Each row of a before or after table is a point. The points were changed in one or more steps. Then noise was added and the rows were shuffled. The steps act on how far a point lies along the listed directions, d1 being the first. What was done? A step turns or swaps two directions, mirrors them in a line or flattens them onto one, adds a multiple of one to another, or multiplies one. Angles are multiples of 10 degrees, from the lower direction toward the higher: turns from -170 to 170, lines from 10 to 170 but not 90. Use the fewest steps. Two steps may share a direction if one is a turn and the other turns, adds or multiplies; they go together, in the order done. Otherwise the lowest direction goes first.
(in the rows, 128 means zero)

Directions:
(1): [167 117]
(2): [139 167]
Before:
[[175  64]
 [134 151]
 [151 130]
 [175  73]
 [140 133]
 [204 124]
 [152 146]
 [109 121]
 [180  59]
 [185 118]
 [125 140]
 [150 136]]
After (12 x 2):
[[114 101]
 [122 113]
 [134 143]
 [110  91]
 [132 137]
 [111  93]
 [141 154]
 [140 153]
 [139 149]
 [133 138]
 [133 139]
 [135 141]]
Steps: flatten d1 and d2 onto the line at 80 degrees

Directions:
(1): [ 99  91 107 105]
(2): [119 165  87 117]
(3): [105 148 161  94]
(4): [ 86 135 133 165]
Before (11 x 4):
[[147 129  78 148]
 [115 133 112 122]
 [144 113 104 143]
 [148 136 125 131]
 [134 114 107 126]
 [ 29 148 135 224]
 [121 148 114 153]
 [121 119  85 132]
 [149 129 117 125]
 [125 100  95 119]
 [151 162  82 121]]
After, 11 rows:
[[162 140 116 150]
 [142 142 135 113]
 [129 140 135 112]
 [ 26 155 141 218]
 [148 182 130 129]
 [104 157 130 133]
 [149 154 140 140]
 [134 179 106 101]
 [127 137 110 135]
 [148 141 127 139]
 [145 158 113 150]]
Steps: turn d1 and d3 by -100 degrees

Directions:
(1): [157 184 154 154 152 131 130 150]
(2): [146  90 133 165 172 127 154 101]
(3): [ 95 116 184 137 134 146  89 118]
(4): [112 132  95 171 133  92  85 131]
Before (13 x 8):
[[139 136 114 121 130 123 124 125]
 [ 86  71  90 123 105 111 144 100]
 [ 94  78 126 132 101 119  99 110]
 [173  77 136 178 170 141 169  93]
 [141 113 148 102 108 148 142 125]
 [159 123 143 125 166 128 162 111]
 [127 113 191 126 152 161 147 123]
 [121 126 192 116 145 154 143 131]
 [129 125 126 105 114 145 154 122]
 [110 117 223 164 165 150 112 107]
 [162 122 171 142 184 146 187 115]
 [121 107 166 149 176 133 118 105]
 [ 96 104 146 162 140 131  99 101]]
After:
[[122  91 166 146 179 136 128  96]
 [ 92  60 143 145 143 130 115 102]
 [112 125  97 135 113 115 118 123]
 [ 86  70 145 130 134 125 115 108]
 [124 129 177 168 162 147 121 109]
 [113  47 116 130 153 122 160  87]
 [140 138 118 113 128 126 127 127]
 [ 93  57 205 154 161 149 122  80]
 [120 104 111 139 108 113 101 122]
 [134 153 156 182 141 115  97 137]
 [126 173 115 193 148  93 119 141]
 [132  88 113 121 149 112 145  98]
 [162  67 121 182 165 132 157  90]]
Steps: turn d1 and d4 by -120 degrees; add 0.3 times d3 to d2

Directions:
(1): [136  92 122 112 115 133 139 159 169 190 107]
(2): [178 148 146 136  79 129  99 140 165 110 152]
(3): [134 106 111 171 115 170 169 125 147  90  99]
Before, 10 rows:
[[113 123 116 131 137 129 144 112 111  97 122]
 [ 97 118 119 126 161 128 129 118 105 145 128]
 [152 119 120 168  91 157 145 149 179 104 121]
 [148 147 125 141 126 115 118 122 118  92 157]
 [139 104 121 148 116 166 159 131 150 118 109]
 [128 103 122 109 138 111 135 137 132 174 120]
 [136 104 123 146 127 145 151 130 139 118 114]
 [122 129 127 172 133 158 151 116 121  75 110]
 [150 120 142 107 125 125 122 146 152 167 124]
 [135 131 122 150 114 140 123 115 135  97 118]]
After (10 x 11):
[[147 114 103 225  92 200 188 124 167  23  98]
 [114 134 113 136 159 114 135 116  96 108 142]
 [158 128 141 100 113  95 101 142 143 171 150]
 [164 153 158 102 118 106  92 135 137 141 154]
 [113  97 105 138 131 146 167 124 131 115  98]
 [153  92 109 195  95 206 193 125 166  62  89]
 [116 110 126 109 142 121 116 139 134 184 131]
 [111  85 100 208 132 204 209 118 144  65  62]
 [146  92 115 178 112 173 174 129 156  86  98]
 [120 113 108 170 124 161 154 108 130  80  95]]
Steps: turn d1 and d2 by 70 degrees; multiply d3 by 2.5

Directions:
(1): [112  86  68 167 139 132 148 102 142 123 141 142 151 171]
(2): [117 124 178 174 120  94 159  99 138 154  97 167 138 113]
(3): [120 147 126 129 118 117 109 148 135 167 136 163  66 185]
Before:
[[137 174 130  78 137 159  92 139 121  88 130  78 158  87]
 [112  77 141 194 140 107 198  48 143 101 108 149 231  94]
 [125  79  43  95 130 175 130 143 102  95 160  94 162 159]
 [125 100 125 135 129 138 144 115 112  98 108 113 188 106]
 [153 159 114  77 143 157  74 192 128 123 138 109  99 150]
 [101 125  85 146 131 131 124 134 137 168 139 149 107 178]
 [124 112 127 156  95 114 154 118 121 159 146 164 113 177]
 [128 134 110 131 119 116 131 124 126 158 113 151 132 148]
 [142  99  58 143 154 152 147 113 135  79 152  92 199 104]
 [133 151 167  92 145 123 120 136 114 123 114 108 124  81]
 [129 142 203 106 107  98 105 166 144 182 139 160  79 122]
 [130  98  98 171 148 126 145 141 134 120 138 143 163 169]]
After:
[[136 143 136 144 131 116 114 176 128 148 137 158 103 180]
 [100 117  80 155 134 131 131 127 138 167 137 147 118 175]
 [139 192 202  74 111 117  98 164 117 157 129 150  61 134]
 [126 105 102 145 100 129 149 123 118 148 160 147 121 183]
 [135 154 174  98 109 128 106 161 107 134 106 129 109 120]
 [129 170 164 104 135 136 112 120 127 103 110 101 165  78]
 [137 103 110 151 156 139 130 128 144 111 116 122 180 126]
 [129 125 144 110 154 128 136 117 118 107 116 100 160  74]
 [148 194 172 101 118 111  97 175 127 161 130 145  71 121]
 [129 129  97 128 119 120 131 122 126 149 117 143 139 151]
 [120  55 100 144 140 130 149 109 145 109 156 114 202 107]
 [122 139 150 101 101 128 123 164 105 163 125 151  86 155]]
Steps: swap d1 and d3; multiply d2 by 0

Directions:
(1): [144  93  73 121 130 138 130 138 177  75 141 101 168  98  86 117 144 113
 134 145]
(2): [186 105 122 163 132 149 138  61 100 156 144 116 149 126 141  89 154 151
 151 123]
(3): [103 133  86 104 156 143 165 112 118 137  74 111 148 134 142 125 109 186
  85 159]
(4): [120  91 171 108  57 169 123 135 113  95 107 115 151 168 133 141 149 152
 139 145]
Before:
[[117 106 114 120 112 143 144 122 119  98 103 125 150 125 124 143 132 156
  123 149]
 [178  83  95 164 120 135 110  99 161  94 174 108 169  93 100 104 170 101
  165 123]
 [120 132  89 124 156  98 125 154 166 110 150 129 122 102 112 129 119  96
  128 116]
 [116 145  84 110 149 110 129 183 152  93 132 127 131  97  83 141 125 101
  116 140]
 [166 117 127 142 112 134 115 112 129 121 147 126 138 122 122 102 163 108
  147 116]
 [107 131 132 119 124 125 119 142 132 130 112 121 127 145 126 142 126 127
  111 133]
 [184  72 132 139  85 171 133  94 130  77 139  89 173 129 104 115 164 137
  163 146]
 [ 98 133 174 110 105 136 113 149 109 113 114 148 121 170 150 151 121 135
  128 130]
 [112 117 135 121 118 127 138 155 133 107 131 134 129 129 112 130 122 132
  124 128]
 [147 106 108 107 113 122 116 149 166  79 140 115 164 110  97 128 131 106
  149 142]]
After, 10 rows:
[[152 169 176 144 146 106 130  83  64 206 122 157 102 148 182 117 107 154
  139 109]
 [167 128 137 145 122 154 146  86  62 163 118 124 138 143 145 106 150 171
  137 134]
 [136 129 166 153 110 116 116 120 101 133 147 157 108 125 137 143 135 114
  153 108]
 [104 180 145 121 148 105 129 133  98 171 102 155  90 140 159 129 114 131
  100 114]
 [ 76 214 210 148 158  92 131  99  34 246  88 184  50 172 223 153  85 170
   95  97]
 [160 100  68 138 159 124 114 132 183  71 171 119 165  92  86 109 144  88
  149 132]
 [110 218 228 155 157  76 118 123  56 219 131 184  28 152 185 158  82 114
  125  83]
 [134 120 127 129 129 144 150  88  91 156 106 120 136 153 166 112 130 178
  123 129]
 [148 108 112 140 126 131 115 120 145 121 141 110 147 127 110 120 147 114
  134 129]
 [144 115 127 146 135 126 141 120 121 131 147 133 131 119 118 109 130 136
  136 119]]
Steps: turn d1 and d2 by 150 degrees; multiply d1 by 2; turn d3 and d4 by 130 degrees

Directions:
(1): [ 84 143 136 187 136 116 152 139 103 175  94  86 155 136  80 125 126  78
 108 123 152 135  84 122 128 138 165 143 145 166 159 108]
(2): [128 111 100 157 155 107 174 101 135 152 129 111  92 145 179 138 111 149
 153 147 158  94 128 177 206 149 118  99 145 153 132 135]
(3): [183 161 123 124 115  75 127 126 124  96 132 101 116  97 166 142 122  60
 105 134 126 128  96 118 102 179 139  68 111 136 110 136]
(4): [ 77 118 115  43 118 126 146 158 115 120 132 123 124 108 130  86 119  98
 156 161 104 140 123 180 139 167 153 159  93 147 151 141]
(5): [113 126 156  94  97 105 104 114 148 202 197 117 111 135 150 117 164 133
 112 115 175 117  87  98 130 114 108 128  93 130 157 148]
Before (9 x 32):
[[196  98  83  86 154 126 133 122 153  85 147 159  82  91 195 138  93 164
  177 165 107 102 162 178 166 162  99  90 111 125 108 166]
 [160 118 137 186 112 118 118 121 121 142 125 120 176 121  91 148 141 105
  113  89 149 120 100  98 105 107 127 119 152 112 125 103]
 [137 154 150 195 124 127 114 156  98 128 106 131 151 127 106 140 139  88
   94  93 133 139 109  91  78  94 142 114 125 112 122 100]
 [135  94 168 103 114 186  74  96 157 145 170 192 136 180 103 129 156 218
  142 101 129 133 150  58 109  43  59 166 133  80 127 136]
 [ 62 119 137 105 133 170 115 163 101 118  89 162 166  94  72 102 118 118
  129 129  76 174 154 147 106 132 141 196 142 103 126 135]
 [147 144 113 176 167  81 183 120 116 122 118  82  92 141 183 144  98 105
  133 154 140 103 115 165 175 169 142  77 136 113 122 119]
 [138 124 122 152 141  99 143 119 126 139 136 126  82 105 180 150 115 104
  132 157 148 123 101 171 184 164 130  91 139 153 155 136]
 [134 132 160  12  78 108  75 139 136 117 177 132 102 120 147 105 140 111
  124 124 106 137  98 125  99 147 117 137  56 106 143 147]
 [182 124 103  79 129 114 130 125 137  44 133 146 112 128 224 145 102 144
  117 145  91 121 186 144 151 134 103  87 118 104 108 141]]
After, 9 rows:
[[158 115 128 126  99 101 125 125 125 134 150 115 154 107 126 132 140  90
  125 109 144 115  97 124 115 138 128 111 123 119 128 118]
 [135  86 155  62 109 166  86  92 162 141 187 185 111 170 139 118 149 215
  156 120 129 122 148  85 133  70  55 150 113  87 128 152]
 [116 129 139 168 145 119 129 126 119 150 120 132 111 110 134 150 126 103
  119 141 143 141 101 145 162 138 139 121 145 148 162 122]
 [ 51 103 122 152 149 167 155 146 107 145  90 125 168 175 108 121 106 161
  118 127 124 135 170 147 175  80 140 190 160 141 172 104]
 [107 142 132 171 156 105 171 139 103 139 109  85 123 141 130 126 108  99
  124 144 135 124 110 148 144 147 157 122 136 117 139 108]
 [133 151 140 142 117 102 125 156 102 124 126 124 126 115 147 129 135  78
  107 111 131 129 102 120 100 127 142 100 102 121 128 113]
 [ 95 120 162 134 117 140 101 126 126 176 126 123 132 168  87 127 134 147
  118  98 141 124 101 115 134  97 124 167 120 123 159 112]
 [142 127 118 101 134 142 113 136 117  74 105 170 131  81 143 131 107 122
  131 132  71 157 168 152 112 154 114 131 142  89  89 149]
 [ 87  82 108 163 173 183 145 143 126 169  98 151 142 131  73 120 103 181
  166 140 128 122 155 159 168 101 127 186 148 148 156 130]]
Steps: swap d1 and d3; multiply d2 by 0.4; flatten d4 and d5 onto the line at 110 degrees
